Each point is reached from the start by the listed moves, each made once or not at all, plus a little noise. Is the number of moves made odd or even? Then give how often each move was made.

Moves:
(1): [0.73 0.33 0.02]
(2): [ 0.00 -0.07  0.41]
Start: [ 0.03  0.03 -0.18]
Points:
[0.75 0.29 0.25] => even (1, 1)
[ 0.03 -0.04  0.23] => odd (0, 1)
[ 0.03  0.03 -0.18] => even (0, 0)

Moves:
(1): [ 0.03 -0.31  0.21 -0.10 -0.08 -0.17  0.02]
(2): [ 0.12  0.13  0.05 -0.38 -0.10 -0.08  0.04]
(3): [ 0.22 -0.07  0.07  0.20  0.39 -0.08  0.12]
(4): [ 0.06  0.27 -0.26  0.22 -0.29 -0.07 -0.09]
(5): [-0.11 -0.25 -0.72 -0.55 -0.05 -0.03 -0.15]
(6): [ 0.44 -0.36 -0.06  0.16  0.18  0.57 -0.02]
Start: [-0.10 -0.12  0.06 -0.11 -0.31  0.06  0.31]
Points:
[ 0.30 -0.12  0.12 -0.15 -0.36 -0.33  0.41] => even (1, 1, 1, 1, 0, 0)
[-0.21 -0.40 -0.67 -0.68 -0.38  0.05  0.17] => odd (0, 0, 0, 0, 1, 0)
[ 0.56 -0.88  0.31  0.15  0.18  0.33  0.44] => odd (1, 0, 1, 0, 0, 1)
[ 0.04 -0.45 -0.62 -0.48  0.06 -0.04  0.25] => even (0, 0, 1, 0, 1, 0)

Moves:
(1): [ 0.46 -0.64  0.22  0.17  0.10  0.39 -0.17  0.00 -0.23 -0.42 -0.03 -0.67
  0.64]
(2): [ 0.44 -0.14 -0.03  0.14  0.34  0.07  0.31 -0.52 -0.03  0.15  0.03  0.34
  0.29]
(3): [ 0.34  0.01 -0.15 -0.12 -0.02  0.06  0.07  0.11  0.05 -0.18  0.03 -0.01
  0.09]
(4): [-0.10 -0.13 -0.11  0.05  0.01 -0.05  0.01  0.31 -0.33  0.12 -0.32  0.69
 -0.05]
(5): [ 0.10  0.18  0.02  0.00 -0.05  0.11  0.23  0.07 -0.24  0.09 -0.38  0.41
  0.14]
(6): [-0.16 -0.01  0.05  0.27 -0.10 -0.10 -0.17  0.17  0.19 -0.13 -0.13 -0.15
  0.18]
(7): [-0.11  0.21  0.28 -0.20 -0.10 -0.04 -0.08 -0.06  0.14 -0.12  0.41  0.36
 -0.10]
(8): [-0.03 -0.03  0.06  0.12 -0.13 -0.32  0.13  0.14 -0.12 -0.07  0.40 -0.43
  0.23]
(9): [ 0.02 -0.08  0.09  0.10 -0.02  0.01  0.14  0.01 -0.04 -0.03  0.15 -0.16
 -0.19]
(10): [ 0.10 -0.12  0.11 -0.07 -0.03  0.04  0.12  0.02  0.21  0.31  0.15  0.09
  0.11]
(11): [-0.04  0.26  0.04  0.10 -0.12  0.11 -0.27  0.04 -0.04  0.24  0.07 -0.04
 -0.13]
(12): [ 0.10  0.16  0.38 -0.11  0.25 -0.13  0.07 -0.09  0.06  0.20  0.44  0.09
 -0.25]
Start: [-0.03  0.06 -0.09  0.13  0.05 -0.09 -0.15 -0.19  0.20  0.21  0.07 -0.10
  0.18]
Points:
[ 0.97 -0.54  0.60  0.27  0.29  0.50  0.39 -0.66  0.01  0.20  0.41  0.26
  1.05] => even (1, 1, 0, 0, 1, 0, 1, 0, 1, 1, 0, 0)
[ 0.78 -0.73  0.20  0.65  0.22  0.15 -0.01 -0.18 -0.33  0.54  0.39 -0.13
  1.25] => even (1, 1, 0, 1, 0, 0, 0, 1, 0, 1, 1, 0)
[ 0.66 -0.34  0.51 -0.08  0.28  0.14 -0.23  0.09 -0.10 -0.18  0.61  0.34
  0.53] => odd (1, 0, 1, 1, 0, 0, 1, 0, 0, 0, 0, 1)
[ 0.51 -0.21 -0.02  0.20  0.36  0.01  0.28 -0.68  0.37  0.68  0.27  0.36
  0.59] => even (0, 1, 0, 0, 0, 0, 0, 0, 0, 1, 0, 0)
[ 0.49 -0.20  0.13  0.32  0.13 -0.08  0.26 -0.14  0.37  0.34  0.40  1.07
  0.50] => odd (0, 1, 1, 1, 0, 1, 1, 0, 1, 1, 0, 0)
